Each row of a before or after table is a point. One or more steps were done to the points. Then noise was added and the rows were shuffled. The steps act on how far a point lies along the listed directions, d1 being the first. Name the steps. A step turns or swaps two directions, mirrors them in a line or flattens them onto one, adds a multiple of one to another, or multiplies one. Angles are multiples of 10 degrees, from the lower direction toward the higher: turns from -170 to 170, lines from 10 to 170 but not 90. Use the fewest steps. Two steps may share a direction if one is a turn and the other turns, adds or multiplies; they go together, in the order done. Otherwise the lowest direction goes first.
(in the rows, 128 means zero)

Directions:
(1): [151  89]
(2): [ 89 105]
Before (9 x 2):
[[148 179]
 [ 86 127]
 [144 148]
 [177 120]
 [150 183]
 [ 86 151]
 [137 172]
 [134 132]
 [161 161]]
After (9 x 2):
[[176 162]
 [129 140]
 [145 154]
 [152 171]
 [167 146]
 [173 158]
 [134  86]
 [108 175]
 [161  93]]
Steps: mirror d1 and d2 in the line at 70 degrees

Directions:
(1): [ 93  76 124 121]
(2): [137 116 188 141]
(3): [122 125 115 190]
Before (14 x 4):
[[ 88  57 155 151]
 [ 93 106 126 133]
 [ 93  82  75 119]
 [141 133 160 203]
 [138  93 117 107]
 [124 109  65 148]
 [136 177  70 193]
 [128 188  76 125]
 [ 78  77 133 105]
 [144 152 132 178]
 [137 130 128 167]
 [147 146 136 157]
 [117  94 132 127]
 [139 171 132  91]]
After (14 x 4):
[[167 177 151 127]
 [110 130 124 165]
 [151 147  96 151]
 [122 155 119  82]
 [ 93 108 117 186]
 [133 135 130 212]
 [160 170 146 110]
 [122 119  93 180]
 [155 158 138 132]
 [145 151 140 108]
 [136  94 110 145]
 [131 118 126 159]
 [101 109 136  79]
 [172 205 119  96]]
Steps: turn d1 and d3 by 80 degrees; multiply d2 by 0.4

Directions:
(1): [117 145 108 116 109  60]
(2): [ 90 119 155  96 179 115]
(3): [174  77 124  96 131 114]
(4): [135 165 120  68 113 154]
(5): [110 115  59 127 151 142]
(6): [ 84  90 133 115  80 139]
Before, 10 rows:
[[ 25 144 161 142 119 113]
 [136 131 131 104  96 145]
 [139 125 112 139 104 168]
 [ 65 121 150 166  86  92]
 [129 177 125 116 146 178]
 [ 72 106 113 144 154 136]
 [110 207  34 109 174 139]
 [ 60  99 101 129  98 116]
 [126 125 145 123 173 130]
 [122 156 164 174  89 132]]
After, 10 rows:
[[164  70 111 140 143 130]
 [140 140 124 151  97 117]
 [159 121 160 145 103  97]
 [111 140 115 100 130 144]
 [ 99 137 131  97 143 103]
 [135 142 120  80 107  94]
 [202  80 111 122  98 114]
 [155 109 165 121 127 132]
 [126  87  80 115 159 107]
 [168 119 208  59 110 121]]
Steps: turn d1 and d3 by 160 degrees; turn d2 and d5 by -160 degrees; flatten d4 and d6 onto the line at 10 degrees

Directions:
(1): [140 200 136 161 101 118 117 152]
(2): [142 145 104 145 178  90 179 118]
(3): [124 136 163 137 194 151  96 154]
(4): [136 116  76 176 136 136  83 103]
Before (11 x 8):
[[115 100 145 123 216 123 135 134]
 [138 155  88 157  89 107 143  99]
 [130 102 140 105 149 149 146 125]
 [143 142 144 134  81 157  98 142]
 [151 123 113 136 146 145 127 132]
 [129 137  76 165 140 111 118 115]
 [107  97 168 113 182 160 135 148]
 [136 206 179 109 161 122 132 209]
 [143 186 147 163 221  73 133 131]
 [150 187  94 172 131 103 113 122]
 [105  80 114 145 199 153 106 122]]
After (11 x 8):
[[154 146 127 131 134 139 139 143]
 [137 144 139 169 239 101  98 120]
 [142 162 107 175 147 137  66 129]
 [134 122 145 101 136 135 166 130]
 [120 175 135 152 131 133  93 157]
 [120 142 139 151 105 163  67 131]
 [120 183 152 131 150  98 188 161]
 [151 117  89 145  85 131 131 106]
 [123 144 158 115 194  97 175 146]
 [142  78  45 138 208 114 128 108]
 [121 121 134 117 162 108 202 130]]
Steps: swap d1 and d4; swap d2 and d3

Directions:
(1): [145 120 154  70  84 114 127  78 165 108 119]
(2): [145 136  70 138 107 131 130  95 151 177 180]
(3): [ 80 110  94  91 104 137  84 117  77 143 108]
Before (11 x 11):
[[120 106 137  37  82 127 103  59 161 109 102]
 [ 78 128 109  80 139 129  79 118 111 132 106]
 [101 127 108  94 120 134  84 115  85 127 131]
 [130 115 130  62  61 132 104  45 146 134 127]
 [143 129 156  19  59 105 118  58 167 113  90]
 [136 119 158 129 140 101 126 116 128 121 103]
 [114 127  79 130 119 143 111 106  93 161 128]
 [145  98 129  52  76 110 121  48 161 103 143]
 [130 121 164 179 143 131 149 167 125  99 105]
 [145 141 179 135 144 116 135 161 133  98  90]
 [ 79 104 136  65  77 118 112 104 102 119  99]]
After, 11 rows:
[[120 121 122 103 100 146 101  86 116 132 120]
 [ 99 130  71 170 154 159 117 154  65 168 123]
 [141 116 158 119 129 101 129 103 135 125 113]
 [139 101 127  70  93 115 120  71 146 103 138]
 [ 58 113  97 140 124 135 114 156  63 153 119]
 [161 133 172 105 107 113 138 120 165 112 105]
 [134 128 142  45  81 105 113  72 145 123  99]
 [ 63 140  78 142 188 147  77 171  66 158 123]
 [ 81 134  82 158 166 152  86 168  39 149 138]
 [109 113 122  74 113 141 102  94 138 121 102]
 [150 119 162 148 110 128 153 124 158 101 114]]
Steps: add -1.5 times d3 to d1; multiply d2 by 0.4

Directions:
(1): [143  93 143 131 118 184 126 185 115  80  90 127]
(2): [ 96 165 167 130  89 137 139 135 172 122 125  62]
(3): [158 103  85 137 120 149 129 160 190 151 178 123]
Before, 12 rows:
[[131 104  95 142 136 154 148 151 155 121 141 140]
 [182  95  45 138 169 109 125 122 184 180 218 171]
 [128 128 134 115 105 161 137 127 126  83 116 122]
 [154  67 119 133 132 176 113 172 124  97 114 142]
 [147 110 139 143  89 213 127 201 162  84  95  82]
 [147 129  86 139 146 104 143 104 139 178 165 158]
 [129  94 139 129 131 175 113 176 122  71 111 128]
 [112 140  97 133 157  65 118  74 122 151 138 143]
 [104 171 140 133 110  87 135 114 133 128 125  93]
 [105 135 160 125 104 148 130 150 124 107 110 113]
 [112 176 165 125 128  97 152  84 125 130 143 102]
 [119 181  80 141 146  52 123  55 113 176 169 154]]
After, 12 rows:
[[ 94 179 178 136  80 155 133 133 155 105  90  48]
 [120 119  97 138 148 126 147 121 135 132 138 150]
 [108 122 148 125 141 137 112 134 101  85 109 130]
 [145  98  73 137 159 103 115 118 130 136 141 161]
 [140  87 120 126 155 127 110 120  85 116 113 166]
 [119 164 170 130 104 138 156 128 164 114 144  74]
 [103 169 151 137  85 117 141 147 167 115 125  60]
 [197  79  21 135 202  87 117 101 142 190 221 220]
 [115 145 146 114 101 150 140 112 126  88 117 112]
 [167 105  66 140 160 112 138 114 128 175 167 184]
 [162 123  49 148 147 106 118 118 128 157 173 175]
 [ 89 156 176 126  91 143 133 145 137 108 108  88]]
Steps: flatten d1 and d3 onto the line at 130 degrees; multiply d2 by 2
